Each point is reached from the start by the listed moves, each made once or not at all, plus a little noise. Is the number of moves made odd or even? Then give how often each move was made.
(in the rows, 128 means zero)

Moves:
(1): [212 117 135 119 127]
(2): [140 221 136 138 122]
Start: [141 138 116 143 109]
Points:
[153 231 122 151 102] => odd (0, 1)
[225 128 123 132 109] => odd (1, 0)

Moves:
(1): [205 138 125 126 132]
(2): [120 199 109 126 134]
(3): [130 140 177 120 128]
(4): [124 129 138 177 128]
Start: [135 156 125 136  95]
Points:
[214 167 123 136  96] => odd (1, 0, 0, 0)
[205 237 101 132 109] => even (1, 1, 0, 0)
[131 157 126 136  95] => even (0, 0, 0, 0)
[202 249 153 125 103] => odd (1, 1, 1, 0)

Moves:
(1): [223 113 140 119 136 129  96 135]
(2): [132 183 127 134 138 120 130 131]
(3): [120 126 191 136 122 125 127 122]
(4): [134 121 116 209 122 119 118 129]
(5): [118 120 132 129 191 133 125 129]
(6): [133 141 128 144 128 224 142 139]
(7): [146 122 129 132 129 117 183 130]
(8): [116 127 131 117 123 126 125 225]
Start: [ 96  92 108 123 140 118  81 145]
Points:
[ 93 139  99 196 138  96  73 244] => odd (0, 1, 0, 1, 0, 0, 0, 1)
[182 123 171 202 142  99  36 247] => odd (1, 1, 1, 1, 0, 0, 0, 1)
[186  66 188 113 138 101 101 247] => even (1, 0, 1, 0, 0, 0, 1, 1)
[195  74 109 196 142 104  35 152] => even (1, 0, 0, 1, 0, 0, 0, 0)

Moves:
(1): [196 126 117 136 120 115 132 132 142 132 132 117 127]
(2): [131 181 128 118 133 121 117 130 131 122 133 128 116]
(3): [138 142 179 151 131 117 132 135 106 117 151 139 137]
(4): [129 138 106 191  99 142 137 132 111 120 112 116 134]
(5): [131 129 123 144 171 116 129 141 131 126 128 133 121]
(6): [128 132 135 114 142 171 130 135 129 132 127 124 129]
(7): [133 124 126 136 129 132 175 111 142 119 128 140 121]
(8): [124 121 125 115 120 120 148 170 128 136 114 135 119]
(9): [122 134 146 148 125 153 119 123 195 150 131 114 143]
(10): [133 133 127 137 132 128 130 122 121 172 127 139 125]
(11): [132 136 110 139 121 127 130 135 127 133 186 125 128]
(12): [137 124 113 127 131 131 106 136 142 136 125 185 143]
Start: [160 107 133 124 128 126 131 113 126 109 120 107 116]
Points:
[223 116 148 137 130 181 129 118 207 139 124  77 131] => odd (1, 0, 0, 0, 0, 1, 0, 0, 1, 0, 0, 0)
[161 128 128 217 101 164 134 106 169 166 107  93 135] => odd (0, 0, 0, 1, 0, 0, 0, 0, 1, 1, 0, 0)
[245 106  78 197  92 127 192 149 144 156  89 172 118] => even (1, 0, 0, 1, 0, 0, 1, 1, 0, 1, 0, 1)
[249 121 170 170 129 106 188 102 125 137 146 129 115] => even (1, 0, 1, 0, 0, 0, 1, 0, 0, 1, 0, 0)

Moves:
(1): [160 137 133 121 135 116 133 121 120 118 124 125 125 133 121 135 128 132
 132]
(2): [114 167 128 123 117 123 132 127 113 124 123 123 118 127 132 136 116 124
 126]
(3): [123 126 162 133 126 130 148 119 130 125 138 134 130 132 119 129 130 134
 131]
(4): [136 135 130 162 125 116 122 130 130 133 135 127 127 112 122 131 121 124
 135]
(5): [118 137 133 127 165 120 136 127 137 137 140 113 126 130 135 124 132 135
 131]
(6): [137 134 124 136 131 158 130 132 128 136 128 128 129 131 128 124 126 122
 135]
(7): [134 119 113 133 130 125 163 124 126 118 116 127 127 121 133 127 127 132
 113]
(8): [132 121 136 122 128 124 140 157 129 132 124 129 118 127 123 137 132 128
 130]
(9): [131 133 129 122 120 135 129 132 154 121 133 122 126 120 126 130 125 129
 128]
(10): [132 134 133 122 124 122 130 117 134 164 126 135 130 132 122 117 125 120
 116]
(11): [133 128 121 124 115 130 135 136 124 127 158 125 119 140 126 134 128 121
 126]
(12): [128 136 120 129 136 120 134 138 138 123 131 168 132 133 122 124 114 118
 130]
(13): [130 137 132 126 128 129 127 141 124 124 135 117 158 121 129 126 130 113
 123]
(14): [122 133 126 139 125 126 137 126 136 123 118 121 135 164 124 118 125 129
 133]
(15): [141 122 137 125 125 128 131 127 136 131 125 133 129 134 164 128 117 129
 130]
(16): [129 123 130 124 128 131 124 114 133 131 119 128 143 126 127 181 126 129
 114]
(17): [128 135 131 132 128 124 127 127 132 122 129 137 125 125 130 131 155 123
 121]
(18): [123 133 124 135 125 127 125 130 126 130 132 128 136 123 132 127 132 153
 130]
Start: [136 140 122 102 145 134  96 115 138 146 134 115 114 115 120 126 145 129
 120]
Points:
[194 157 148 109 132 141 168  97 143 165 158 135 113 134 145 128 161 143
 102] => odd (1, 0, 1, 0, 0, 1, 1, 0, 0, 1, 1, 0, 0, 0, 1, 0, 1, 1)
[160 141 125  85 130 131 128 166 180 139 164 153  98 130 143 139 121 113
 125] => odd (0, 0, 0, 0, 0, 0, 0, 1, 1, 0, 1, 1, 0, 0, 1, 0, 0, 0)
[132 218 135 154 158 120 183 110 159 168 166 143 103 153 107 116 137 103
 108] => odd (0, 1, 1, 1, 1, 1, 1, 0, 0, 1, 1, 1, 0, 1, 0, 0, 1, 0)
[169 203 163 107 144 143 142 111 144 129 124 141 160 165 133 174 106 108
 123] => odd (1, 1, 1, 0, 0, 1, 0, 0, 0, 0, 0, 1, 1, 1, 1, 1, 0, 0)
[169 249 107 141 158 112 165 132 168 153 170 117 135 134 109 120 140 111
 106] => even (1, 1, 0, 1, 1, 1, 1, 0, 1, 1, 1, 1, 1, 1, 0, 0, 1, 1)
[172 201 121 143 131  99 143 118 125 124 118  93 146 124 153 131 119 139
 116] => even (1, 1, 0, 1, 0, 0, 1, 0, 0, 0, 0, 0, 1, 1, 1, 0, 0, 1)
[149 153 117  92 136 132 135 118 164 159 131 104 142  97 117 112 141 111
  88] => even (0, 0, 0, 0, 0, 0, 1, 0, 1, 1, 0, 0, 1, 0, 0, 0, 0, 0)
[146 134 128 120 131 167 153 102 138 145 157 118 130 120 116 181 147 150
 101] => even (0, 0, 1, 0, 0, 1, 1, 0, 0, 0, 1, 0, 0, 0, 0, 1, 0, 1)
[138 177 134 109 154 116 120 124 164 180 170 101 149 158 158 107 167 125
 105] => even (0, 0, 0, 0, 1, 0, 0, 0, 0, 1, 1, 0, 1, 1, 1, 0, 1, 1)

Moves:
(1): [153 140 119 137 138 133 139 137 126 137 133 119 123 102 119 132 141 136
 103 140 148 125 119 123 118 133 115]
(2): [153 148 131 132 116 137 139 119 128 136 124 124 134 127 124 143 114 122
 113 123 132 116 130 139 155 125 116]
(3): [133 123 144 118 138 119 107 138 125 129 114 145 118 138 130 128 135 118
 129 136 127 118 113 110 131 104 134]
(4): [109 143 134 141 159 120 117 120 129 142 138 121 136 108 132 141 105 137
 138 120 133 142 129 112 130 121 133]
(5): [120 127 131  98 152 115 138 117 118 134 143 146 124 128 112 135 143 135
 117 112 145 134 115 117 152 165 134]
(6): [145 137 147 122 151 175 151 125 114  93 130 134 154 131 148  95 114 123
 129 133  95 137  94 127 134 105 129]
(7): [151  91 120 136 119 128 149 103 139 144 123 115 114 110 140 129 127 116
 143 152  84 127 106 126 150 124 137]
(8): [100 106 137 102 148 111 146 197 140 155 105 105 142 105 123 104 117 139
 124 120 121 156 100 115 143 125 108]
(9): [113 139  96 125 116 110 103 123 179 131 128 149 152 110 104 145 119 114
 125 112 112 112 125 114 116 144 139]
(10): [130 133 114 123 113 131 129 115 133 147 115 142 122 130 146 111 129 127
 102 145 149 137 142 142 127 124 130]
(11): [150 132 139 134 104 140 115 147 144 160 177 132 149 132 133 119 141 138
 137 134 110 109 132 143 128 115 130]
(12): [150 115 117 132 141 124 137 136 106 137 108 135 142 120 127 131 135 130
 140 115 141 129 127 133 137 109 132]
(13): [148 117 134 114 156  85 128 105 118 113 121 137 150 151 162 120 127 141
 132 145 136 118 148 135 121 131  89]
(14): [144 138 128 121 113 114 135 132 155 117 123 122 117 154 149 138 145 135
 138 120 131 137 114 108 129 105 150]
(15): [123 148 140 112 132 113 129 139 112 100 128 131 102 113 166 116 153 119
 157 118 112 130 133 138 155 114 126]
(16): [102 117 109 127 132 129 113 114 131 129 144 135 123 133 128 158 132 119
 113 122 119 142 140 134 130 121 116]
(17): [126 141 155 143 106 125 118  98 145 128 127 157 130 115 132 126 148 126
 136 136 127 161 137  94 158 118 111]
(18): [123 140 140 120 135 121 141 136 137 133 133 119 133 109 113 115 145 152
 138 147 109 126 127 160 125 103 134]
(19): [144 137 118 114 141 137 111 137 126 127 114 121 132 128 137 140 136 129
 144 150 128 136 137 143 125 148 123]
(20): [129 132 105 132 135 118 144 126 120 115 145 120 122 137 132 113 117 119
 129 162 135 120 132 117 148 133 116]
(21): [126 123 133 115 134 134 132 132 137 107 130 131 142 114 127 135 109 125
 142 144 176 129 107 138 132 144 125]
(22): [144 124 126 118 120 114 119 138 127 113 144 131 129 126 118 121 104 133
 121 131 120 138 148 132 124 127 126]
(23): [117 114 133 105 144 140 138 141 134 126 134 115 119 110 119 137 139 128
 149 115 127 109 151  94 128 123 124]
(24): [149 114 139 154 134 131 141 131 142 118 137 126 125 136 118 123 133 117
 118 130 116 133 133 139 135 132 139]
Start: [109 115 128 144 120 152 125 154 144 109 100  76 114 112 103  99 127 139
 129 148 110 131 144 157 128 121  95]
Points:
[134 116 161 106 120 194 163 230 202 108 132  64 187 117 144  97  99 145
 127 146  93 160  63 161 182  68  77] => odd (0, 1, 0, 0, 0, 1, 0, 1, 0, 0, 1, 0, 0, 1, 0, 1, 0, 0, 0, 0, 1, 0, 0, 0)
[189 130 208  81 108 131 199 165 211 108  99  88 167  66 227  14 156 166
 182 231  57 178  74 190 249  24  46] => even (0, 1, 0, 0, 0, 1, 1, 1, 0, 1, 1, 0, 1, 1, 1, 0, 1, 1, 0, 0, 1, 0, 0, 0)
[209 110 161 140 101 138 108 229 180 171  82 115 160  91 111  62 138 142
 112 188  98 185 164 166 212  70  62] => even (0, 1, 1, 0, 0, 0, 0, 1, 0, 1, 1, 1, 0, 0, 0, 0, 1, 0, 1, 0, 0, 1, 0, 1)
